Rows are points. The window is the flat piece filled in between its corners: a triangle in 3 columns, a solid with four corners in 4, and so on. A path goes straight from each point to the next, and from the last back to the first. After which points does the path pass through the window?
In the rows, zero is written as 128.

Window, 4 rows:
[[140  98 107  41]
 [135 155 110 116]
 [ 92  96 170 143]
 [122 153 150 112]]
Path:
(1): [ 89 153 135 102]
(2): [160 112 171 106]
(3): [166 140 127  95]
(4): [113 139  85  54]
(5): [121 157 107  79]
(6): [156 134 129 106]
(7): [168 148 118  93]
(8): [109 156 115 100]
(9): [ 99 131 122 118]
(10): [145 120 149 111]
(11): [153 107 141 104]
(12): [ 82 107  94  79]
Through the window after points: 9

Window:
[[131 191 136 125 198 162]
 [179 160 132 136  94 157]
 [132 106 130  97  93 156]
 [122 140  76 144  61 188]
 [113 103 167 131 127 142]
 [174 127 149 127 152  97]]
Path:
(1): [134 140 135 124 143 184]
(2): [191  97 131 134 120 168]
(3): [133 143 142 121 101  89]
(4): [127 136 136 111  87 138]
(5): [137  92 132 102 116 167]
(6): [150 131  91 141 109 203]
(7): [101 168 124 116 100 164]
(8): [125 130 130 119  84 149]
(9): [128 114 131 113 111 184]
(10): [151 133  79 138  91 203]
(11): [125 171 133 125  86 117]
(12): [124 156 137 131 121 146]
Through the window after points: 4

Window (8 x 8):
[[156 165 137  97  91  88 100 134]
 [148 108 163 116 151 134  29 138]
 [147 120 116  74 156 160 194 121]
 [109 157 144 151 155 137 118 137]
 [132 132 120 202 118  58 202 151]
 [121 124 147 108  91 138 102 129]
 [102 120 106 162 159 120  53 127]
 [106 119 142  95 125  80 158 166]]
Path:
(1): [116 145 124 147 123 142 138 179]
(2): [120 132 152 128 159  93 115 106]
(3): [122 113 151 111 136 103 110  85]
(4): [140 136 112 123 119 124 133 171]
(5): [136 154 112 114 113 141  84 187]
(6): [141 103 188 106 133  92 109  92]
(7): [130 131 161 107 122  91 106 110]
(8): [155 163 105 109  97 116 105 177]
Through the window after points: 1, 7

Window (11 x 11):
[[109  60 128 123 160  85 150 100 105 103 117]
 [100 144  97 135 132 104 120 158 140 119 164]
 [112 151 127 123 141 137 142  90 104 122  61]
 [132 139 145 191  82 122 110 160 131 140 176]
 [164 126 139  99 123 146 204 114 109  68 134]
 [125 152 117 110 106 112  51  80  97 174 121]
 [153  97 150  96 133 104 115 117 134 188 145]
 [171 165  56 172  71 142  93 101 154 117 107]
 [ 76  90  84 146  92 134 124 128 122  84  62]
 [111 106 174 141  96 148 105  64 160  95 154]
 [171  73 140 140 133 184 121 108 112 160 135]]
Path:
(1): [115 125 112 131 104 131 110  94 128 153 145]
(2): [104 130 110 141 100 118 136  95 114 165 140]
(3): [152 139 150 145 121 133  77 136 121 101 109]
(4): [141 156 156 141 136 125  93 130 114  78  92]
(5): [116 117 109 110 117 132 131  82 122 138 119]
(6): [ 94 112  93 140  99 122 144  68 138 151 139]
(7): [133 120 140 122 126 101  93 140 118  85  93]
(8): [132 118 191 136 174 146  70 133 130 122  88]
(9): [128 140  84 123  83 111 160  89 111 149 130]
(10): [ 46 149  94 163  67 146 143  79  88 120 136]
(11): [150  73 115 120 134 115  95 150 157  94  69]
(12): [165 139 182 147 119 120  69 146 115 117 155]
(13): [112  88  95 118 115 129 154  98 132 167 111]
(14): [ 97 136 112 136  66 140 144  80 132 131 187]
(15): [141  99 145 142 125 129  89 114 141 107 115]
(16): [162 126 160 127 138 113  69 116  97  94  92]
Through the window after points: 2, 8, 10, 12, 16

Window, 12 rows:
[[147 123 131 136 102 115 169 113 110 124 128 114]
 [138 137 112 149 123 117 101 170 119 176 148 120]
 [ 61  73 144  96 103 111 183  77  98 147 113 171]
 [174 130 115 119 142 117 137 128  82 146 136 149]
 [119 135 145 178 162 125 156 173 119 113 142 121]
 [137 140 110  95 115 135 139 189 137  92  94 149]
 [109 138 102 116 149 122 143 149 125 118  92 110]
 [147 160 147 163 143 179 229  75 217 168  66 136]
 [115 135 143 149 148  71 138 127 139 129 156 134]
 [165 121 249 110 154 112 102  75  87  69 117 108]
 [ 87 172 136  96 123 144 122 125 102 133 151 134]
 [125 130  99 103 143 159 120 155 152 104 138 123]]
Path:
(1): [138 128 135  77 146 139 168 133 130 129 130 117]
(2): [124 137 113 139 120 117 118 126 115 132 110 135]
(3): [114 125 117 161 112 141 129  92 134  88 120 142]
(4): [126 139 154 108 146 118 159 154 126 137 117 111]
(5): [131  93 138 110 152 111 178 173 149 173 126 118]
(6): [120 171  86 164 121 128 139 120 109 110 135 157]
(7): [115 122 149 181 120 157 123 120  93  97 116 154]
(8): [129 129 132  60 145  78 183 124 143 134 127 118]
Through the window after points: none

Window (14 x 14):
[[ 75 135 158 147 129 111 176 113 144  87 106 133 212 108]
 [159 126 126 107 129  99 173 176 131 158  54 131 161  97]
 [124 170 129 106  88 114 141 118 141 128 135 181 132 169]
 [139 111  79 173 123 108 108 190 112 139 182 122 156 181]
 [ 76  73 156 146 146 145 133 139 104 124  58 128 140 137]
 [160 130 141 189 149 120 107 130 142 118 113 155 197 154]
 [151  93 132 123 180  88 157 160 102  87  72 151 132 164]
 [112 173 112 149 163 110 114 129 154 196  73 105 181 130]
 [114 130 123 153 131 129 141 116 194 121 195 138 118 138]
 [137 148 177  96 136  68 113 120 101 216 103 161 130  94]
 [103 100 141  98 155 151 141 102  72  98 137 154 113  87]
 [126 171 150 136  94  99 102 112 118 125 101  83  94 127]
 [135 108 109 187 161 124 176  82 143 129 127 127 153 142]
 [130  43  96 157 156  87 127 110 129  80 139 183 123 111]]
Path:
(1): [124  81 126 111 135  93 114 118 122 129 103 135 168 150]
(2): [139 106 146 116 132 124 120 113 125 152 114 126 182 164]
(3): [105 122  97 213 164 113 167 128 146  72 146 166  88  84]
(4): [116 139 141 176 140 119 146 146 119 142 127 155 111 110]
(5): [157 122 140  97 139  88 104 109 148 154  91 129 210 149]
(6): [136  78 121 131 118 110 121 118 145 134 109  97 206 203]
(7): [134 161 136 170 167 114 132 139 137 127 115 168 132 102]
(8): [132 141 121 159 140 105 144 132 130 128 116 146 147 113]
(9): [142 112 122 108 127 107 128 116 131 149 146 125 142 158]
(10): [137 100 135 130 146 125 143 119 132 131 109 127 150 136]
(11): [ 84 134 112 194 164 101 144 145 113 130 117 139 139  98]
(12): [136 143 143 174 167 114 165 145  93 113  90 175 109  88]
Through the window after points: 2, 4, 6

Window:
[[130 181 134 177  93 125 149 173 117 126 138 145 125  96]
 [172 143 125 174 141 132 120 114  92 178 145 125 132 140]
 [162  85 150  90 124 109 123  55  98 142  98 125  53 134]
 [103 129 106 170 109 171  81 191 140 159 114 136 188  94]
 [135  90 131 132 108 158 108 183 115 160  88 109  96 167]
 [186  71 177 144 136 104 177 150  73 171 115  87 166 102]
 [154 134  98 119  90 128 197 111 144 168 153 120 157 127]
 [119  97  79 127 119  97 122 178 112 171 141 105 163 116]
 [156 157 156  86 143 121  37 140 142 120 126 113  97 174]
 [113 125  82  72 147 158 138 158  81 111 163 103 151 126]
 [153  96 159 109 128 101 162 127 172 151 126 227  62  97]
 [150 177 167 144  98 109 120 138 116 175  99 221 147 112]
 [113 147 153 121 129 120 132  91 121 125 131 115 127 197]
 [144 145 104 112 134 114 157 138 135  96  91 183 157 130]]
Path:
(1): [138  79 136 171 101 136 114 176  66  91 140 142 166 146]
(2): [132 130 135 148 101 121 113 132 112 123 143 134 143 144]
(3): [170 166 109  77 152 138 145 148 132 202  85 115 121 117]
(4): [134 163 150 117 187 131 118 188 118 166  55 124 109 125]
(5): [142  85 131 135  77 122 116 115 119 129 161 146 120 145]
(6): [170 102 108 108  67 119 113 166  88  95 159 123 127 142]
(7): [119 126 133 134 148 135 129 144 122 185 110 122 130 125]
(8): [147 131 134 134 164 122 147 163 130 193 132  81 135 110]
(9): [146 113 139 139  94 113 121 127 114 141 107 157 129 137]
(10): [152  77 150 152  63 113 111 164 140 136 166 169 147 145]
(11): [125 181 125 132 156 145 128 131 101 184  88 117 130 100]
(12): [111 154 132 167 157 126 148 166 143 168  61  94 106 129]
(13): [161 138 130 147  96 131 124 140  97 139 162 154 139 121]
(14): [141 124 138 135 104 114 119 129  99 133 152 149 136 125]
(15): [155 142 147 114 161 120 185 122 147 164  83 111 117 128]
(16): [150 177 120 116 136 125 139 126 128 184 117  97 138 119]
Through the window after points: 12

Window, 14 rows:
[[131 126  64 135 114 175 159 119  97 115 194  56 134 171]
 [151 113 104 163 105 130 164 115 139 156 132 101 103 104]
 [141 100 127 152 114 141 131 101  73  98 186 138 114 140]
 [154 149  73 140 173 118 149 135 119  79 157  64  91 140]
 [120  93 125  93 129 157 122 142 121 116 143 144 132 221]
 [118 120 121 170  87 140  72 126 140 113 158 158 131 114]
 [126  78 136 105 152 151 196 151 171  90 149  57 111 188]
 [154  81 139  92 111 175 166 162 147  95 111  62 176 177]
 [ 94  84 141 124  94 149  66  91 102 112 133  72 198 147]
 [129 133 145 171  96 155 147 108 134 109 126 113 120 163]
 [143 117 149 152 110 149 144 163 126 176 160  85 158 142]
 [152 108 157  96  82 139 120 160 122 129 155 123  82 163]
 [109 155 138 112 117 130 114 121 154 124 147 142 147 114]
 [157  93 143 144 146 193 141 100 149 127 130  37 145 116]]
Path:
(1): [ 77  93 154 121 122 215 127 164 126 106 129  91 114 158]
(2): [154 117 122 132 114 126 137 123 130 127 148 100 152 158]
(3): [155 110 134 132 127 147 142 112 138 113 163  93 143 157]
(4): [ 82 108 113 112 108 175 123 147  97 131 111  71 120 140]
(5): [116 123 126 163 126 166 159 165  79  73 122  94  94 125]
(6): [154 118 109 124 126 126 135  91 168 133 173  89 139 176]
(7): [155 122 126 131 114 147 128 109 137 128 175 111 146 148]
(8): [102  96 142 112 119 160 125 159 124 113 102  95 106 153]
Through the window after points: 1, 5, 7

Window, 14 rows:
[[113 129 101 124 162 172 127 122 145 130  98  49 144 196]
 [ 96 122 108 139 182 148  91 102 114 146 136 105 122 143]
 [160 156  68 183 115 119 143 100 113 162 168 103 106 105]
 [126 163 128 134 143 133 121 161 103 114 109  99  98 160]
 [102 101  86 147 142 123 140 167 126 136 102 123 150 151]
 [120 138 182 149 116 156 147 121 147  68 155  85 123 135]
 [111 139  86  96 140 179 145 136  89  89 126 101 140 153]
 [179 165 122 145 150 105 150 100 104 201 180 153 145 127]
 [151 162  81 145 152 116  98 122 177 144 132 151 133 121]
 [193 127 101 137 128  74 169  94 118 160 183 187  74 139]
 [ 71 153  86 129 132 179 130 122 131 164  91 118 122 161]
 [ 93 124 108  85 135 139  78 150 149 173 150  88 141 173]
 [170 124 185  70 128  87 179 121 134  85 101 130  69  48]
 [111 141 167  80 112  34 164 117 139  43  96 119 115 113]]
Path:
(1): [114 162 123 139 148 105 175 115 146 119 164 116 105 123]
(2): [117 144 109 117 171 122 165 114 166 149 145 123 126 132]
(3): [139 143 108 144 118 130  71 128 113 115 113 118 122 136]
(4): [167 104 125 131 110 160 107 111  82 147 109 121 103 131]
(5): [ 88 160  98 123 173  96 172 132 181 134 155 110 157 146]
(6): [130 158 101 134 142 124 141 122 122 147 165 118  98 127]
(7): [157 107 135 125 101 101 115 127 125 110  66 153 160 140]
(8): [168 122  95 141 124 116  85 120 119 161 105 129 123 127]
Through the window after points: 2

Window:
[[100 104 131 110 133 118  97 121 128 116 164 117 102 138]
 [171 122 150 136 120 102 143  84 126 152 138 115 120 126]
 [119 135 107 182 136 153 154 109  72 109 150 139 187 113]
 [119  87  98 152  82 178  93 136 118 106 106 153 127 167]
 [ 96  81 136 162 109  78 104 131 166  50  78 108 145 121]
 [113 110  61 106 127 116 161 130 148 124  93 142 126  76]
 [150 172 161 132 124  99  89 130 175 127 145 140 123  98]
 [141  76  68 108  88 110 123 153 150 114 142 122 183 145]
 [ 86 141 135 140 177  88  94  96 136 140 129  97 126 184]
 [120 174 205 141 116 147 130 136 133 164 106 109 143 142]
 [ 93 170 125 162  47 179  80 110  82 129  81  79 153 144]
 [101 108 125 134  76 111 185  84 136 137 160 192 118 116]
 [132 131 120 102  83 169 133  92 169  99 114 121  77 155]
 [126 160 134 178 112 148 166 161 170 164 175 158 100  77]]
Path:
(1): [133  98 128 146 112 146 128  71 216 146 115 144 125 107]
(2): [ 61 121 102 140 120 215 139 101 193 134 103  98 140  90]
(3): [152 123 141 152  87  62 116 134  69 102 137 146 131 167]
(4): [120 130 122 119 110 102 139 136 139 111 129 145 121 131]
(5): [119  87 103 194 115 159  75  75 154  96  94  77 161  87]
(6): [134  91 118 143 161 103  72 104 182 169 138  97 131 110]
(7): [140 166 149 131  93 117 140 127 132 104 129 151 123 117]
(8): [119 159 122 123 113 111 115 141 137 102 111 152 115 144]
(9): [107  85 132 149 104 139 119 106 138 131 153 114 130 115]
(10): [ 91  90 108 152 109 126 124 108 171 149 123 142 145  93]
(11): [146 153 125 126 115 133 147 131  82  91 113 111 114 170]
(12): [106 133 129 132 102  90 150 130  78 111 148 138 126 145]
Through the window after points: 6, 8, 12

Window (14 x 14):
[[116  93 170 158 115 104 182 132  74 131 100 169 142 109]
 [124 126 116 124 115 146 173 119 109 131  84 122 155  95]
 [150 147 145 144 122 131 194 160  99 142  96 155 126  85]
 [138 133 128 119 134 124 113 115 104 165 107  92  82 117]
 [134 146 195 149 167 167 135 131 116 183 180 111 178 112]
 [ 46 152 138 120 109  89 145 158 105  94 174 127 105 126]
 [132 144 179 161 159 135 124 148 138  66 122 134 172  88]
 [169  96 123 118 101 111 113 140 107 163 152 121 124 109]
 [ 90  38 197 132 145 147 163 186  99 149 129 172 110  62]
 [138 129 115 126 157  76 152 134 132 140 109 115 154 120]
 [101 111 150 130 135 159 171 169 121 135 109  81 101 167]
 [113 130 112 125  90  79  79 119 184 110 131 174  93 112]
 [142 108 142 145 129 122 173 115 148 125 117  87 107 104]
 [216 110 107 102 155 161  77  71 157 143 157 171  84 106]]
Path:
(1): [ 74  88  77 183 137 118 170 160 106 117 155  88 140 100]
(2): [135 140 215  93 116 119 139 145 114 149 105 152 112 118]
(3): [123 121 171 116 124 112 149 145 131 125 112 110 108  98]
(4): [129 111 123 146 144 147 132 129 100 148 121 144 132 103]
(5): [110 104 142 182 136 152 130 145  91 138 164 137 102  86]
(6): [164 139 149  61 129  98 137 130 166 137  95 113 150 131]
(7): [151 100 150  49 135 133 184 147 134 122  78 117 139 131]
(8): [123 131 144 182 140 142 146 134 100 146 142 120 121 105]
Through the window after points: 3
